Rows are points. Examples show where two turns around zero, p and q, send a point. Write where each new point lands after one turn and then the other. Backwards means that the second turn is done in reverse. Each puzzle has new turns, and all numbers are rounded.
In the rows, 128 means zero.

Turn p:
[116  75] => [ 81 154]
[169 160] => [147  80]
[ 98 165] => [172 146]
[119 121] => [124 139]
[138 118] => [116 121]
Turn q:
[143 142] => [127 108]
[115  73] => [ 99 176]
[ 99 133] => [152 145]
[156 164] => [133  83]
Where do these land?
p, then q: [127 167] => [ 94 109]
q, then p: [155 128] => [115 152]
q, then p: [80 88] => [186 104]
q, then p: [150 128] => [118 147]

Turn p:
[108  97 105 149] => [ 87 134 112 110]
[173 185 201 134] => [210 167 172 148]
[132  99 111 113] => [112 119  97 138]
[126 134  97 129] => [124 107 119 106]
[101 125 126 115] => [107 113 140 138]
Turn q:
[ 81 151 142 154] => [118 118  70 124]
[149 120  95 158] => [137 108 147  87]
[100 163 164  83] => [138 163  92 180]
[149 125  94 134] => [143 129 151  98]
[142  91 128 162] => [103  92 150 110]
[150  85 103  96] => [111 155 182 120]
[125 161 171 109] => [146 130 104 177]
Where do these land?
p, then q: [145 133 167 176] => [182 129 109 157]
p, then q backwards: [153 122 146 106] => [131 157 149 114]
p, then q: [147  99 127 146] => [153 146 116 108]
q, then p: [133 143  73  81] => [194 108 155 135]
p, then q: [102  94 135 128] => [116 129  89 114]
q, then p: [110 129 158 167] => [ 85 123 100 119]
p, then q: [106 176  89  92] => [ 71 124 173 146]

Turn p:
[108 173 122 134 116 176 133  99] => [111  61 128 113 147 136 130 149]
[161 105 113 125 125 133 147 105] => [107 141 112 164 138 134 111 142]
[122 122 112 106 147 121  97 162] => [141 140 123 131 103 108 170 113]
[114 111 115 125 133 109  84  53] => [152 144 115 139 196 154 165 158]
[129 113  88 117  86 112 160 151] => [135 133  68 133  96 133 100 120]
[115 152 129 138 154 104 146 114] => [157 111 151 142 135 149 119 115]
[186 123 141 205 131 136 131 126] => [ 89 157 174 134 103 171 102 172]
[104 114 178 105 147 108 117 153] => [146 153 154 104 139  93 134  87]
[121 190 133  96 124 134  94 139] => [160  85 140 111 117  87 154 151]
[121  77 148 130 117 147 173 178] => [ 82 154 113 112 105 117  94  74]
Turn q:
[ 31 101  92 149 143 142 128 117] => [ 79  91 154 151 127  70 146  66]
[142 134 132  97 100 112  91 119] => [140 117  89  99 130 136 155 144]
[ 99 150 103 126 121 116 150 167] => [123 102 138 109  97 120  91 104]
[157 140 137 119 181 115 147 104] => [111 148 153 149 112 177 140 151]
[148  99 129 127 107 110 148 221] => [162 131 167  62 127 101  75 146]
[145  92 130 136 154 202 121 112] => [151 177 153 155 170 128 157  93]
[138 124 130 147  99 116 122 106] => [137 126 102 145 129 108 131 152]
[146 147 163 111 121 110 153 103] => [104 155 100 130 118 152 117 158]
[161 157  98 138 100 122 121 107] => [167 119  95 150  99 135 132 140]
[111 136 167 129 155 134 100 123] => [101 116 129 130 171 153 135 126]
Where do these land?
q, then p: [108 115 103 103 101  84 117  96] => [147 136  72 126 112 136  96 101]
p, then q: [121 143 122 155 123 116 176  97] => [155 130 140 137 175 128 159 110]
q, then p: [ 95 162 105 146 145 134 141 105] => [111 137 116 101 155 173 126 139]
q, then p backwards: [ 98 115 145 165  92 167 147  94] => [151  84 130  66 132 130 153 119]
p, then q backwards: [126 158 143  94 133  86 118 173] => [144 103  68 136  98 139 138 151]
q, then p: [163 101 154 106  96 140 121 178] => [153 120 142 169 112  68 148 139]
q, then p: [173 164 142 113 123 172 110 167] => [ 91 109 144 172 131  97 158 170]
q, then p backwards: [ 92  96 152 107 121  91  99 118] => [119 128 138 117 109 189  93 121]
p, then q: [104 127  91 168 150 111 107 122] => [146 180 124 145 130 130 108  96]
q, then p: [167  96 145 150 158 140 110 115] => [113 119 184 136 101 126 109 112]
p, then q: [161 133 105 101 166 168 161 143] => [106 103 127 161 142  66 118 147]

Turn p:
[167 134 175  60  98  89 171 119 138 182 120] => [129 113 184 161 106 118 144  87  93  55 175]
[120 106  96 147 136 107  66 149 117  91 152] => [166 139  99  86 148 149 105 126 108 178 110]
[119 156 111 129 147  93 172 114 146 157 112] => [ 91 123 122 106 112  88 128 140 115  83 142]
[ 81 102  95 175 161 155  80 157  76 111  94] => [154 120  53 121 159  98 112 121 168 184  83]
[104 134 118 168 149 141 115 155  69  89 163] => [154 125 115 107 193 131 113 158 153 150  81]
[117  90 158 119 131 123 182 109 172 145 127] => [108 151 149 114  88 130 173 104 152  87 134]
[113 127 108 134 159 146 118 144 112  60  97] => [111 109  92 122 132 150  95 124 144 150  66]
[196 145 169 127 124 118 129 100 149 162 133] => [151 150 150 170  94 140 127 155 102  85 164]
[155 122  84 144 113 162 107 171 118 118 145] => [124 142  96 137 178 165 110 130 132 161 150]
[ 96 160 160  95 151 133 143 131 169 159 124] => [107 122 173 119  90  95 103 120 160 111 150]
[136 145 156 129  63 116 139 110 153 137 121] => [106 152 172 161 115 118 155 125  89 134 137]
[133 115 106 108 103 153 115  78 118 124 150] => [134  92 132 132 122 157 169 147 119 157 146]
Turn q:
[142 146 149 146 170 129 110 149  87 152 160] => [100 135  95 120 147 158 148 183 130 144 114]
[133  82 158 159 131 140 135  86  70 141 116] => [151  96 128 149 123 133 123 186 172  87 104]
[183  98 131 107 156 105  91 176 148 151 113] => [135 144  68 146 163 133 151 111 162 158 175]
[103 179 181 139 127 102  93  97 173 121 142] => [102 128 132  31 116 126 120 110 149 132 118]
[170 129 104 173  94 183 163 131 137 100  92] => [168  79 128 166  94 145 169  88  99 113 102]
[114 111  78 126 114 143 105 138 119 129 170] => [114 133 163 156 163 169 110 123 111 133 135]
[129 110 122 127  87 155  75 156 100 129  89] => [104  94 131 181 120 143 119 102 174 158 120]
[106 181 160 112 141 113 137  84 162 171 142] => [143 146 150  45 112 108 124 154 127 159 129]
[109 126 105 133 164  93 158 132 134 132 123] => [135 181 121 129 110 124 126 141 111 108 145]
[ 92  98  87  94 142 167 172  94 121  87 122] => [161 120 145 163 117 111  60 131  74  98 124]
[123 176 108 120 109  89 141 109 114  93 161] => [ 79 124 163 102 120 115 139 133  85 104 151]
[130 100 152 100 100 117 156 184 170 130 106] => [144 157 114 149 150  71 146  75 142 143 116]
Where do these land?
p, then q: [143  94  96 158  92 143 116 136 155  90  71] => [143 136 186 146  66 162 123 153 115 151 118]
q, then p: [149 103 154 140  94 108 172 152 143  99  99] => [100 135 116 108 109 136 155 146  80  95  88]
p, then q backwards: [143 135 113 101 150  79 112 122  73 159 157] => [172 106 133 105 139 147 158  71 152 105 151]
q, then p: [125 132 146 177  81 138 105 153 157  97 113] => [ 93 109 124 141  70 128 179 133 132 133 107]
p, then q: [134 171 123  72 125 146 136 147  72 140 142] => [143 138  79 125 171 158 100 137 162  86 121]
q, then p: [124 140 138 155 138 129 142 110 124  79  88] => [110 119 122 133 138 150 158 109  90 163 104]
p, then q: [147  90 142 160 164 179 114 134 160 137 129] => [146 121 153 105 125 154 157  76  93 164 128]
p, then q: [104 114 100 163 135 169 149 113 164 170 132] => [130 184 168 107 144 115 138 103  86 142 125]
q, then p: [103 153 110  67 173  90 122 147 123 138 168] => [157  96 153  93 168  81  78 144 138 139 149]
q, then p: [109 132 145  51 136 110 110  89 107 154 158] => [186 139 152  86 130 111  76  93 133 128 155]
p, then q: [145 194 142  66 146  76 117 118 102 174 133] => [ 74 101  99 139 194 127 125 138 174  70 141]
p, then q: [ 97  91 143 186 109 140 130 140 128 114 105] => [150 153 140 110  63 118 152 129 113 146 146]
q, then p: [142 115 112 168 121 158 139 103 156 113 169] => [140  99 114 167 118 173 130 131 155 110 100]
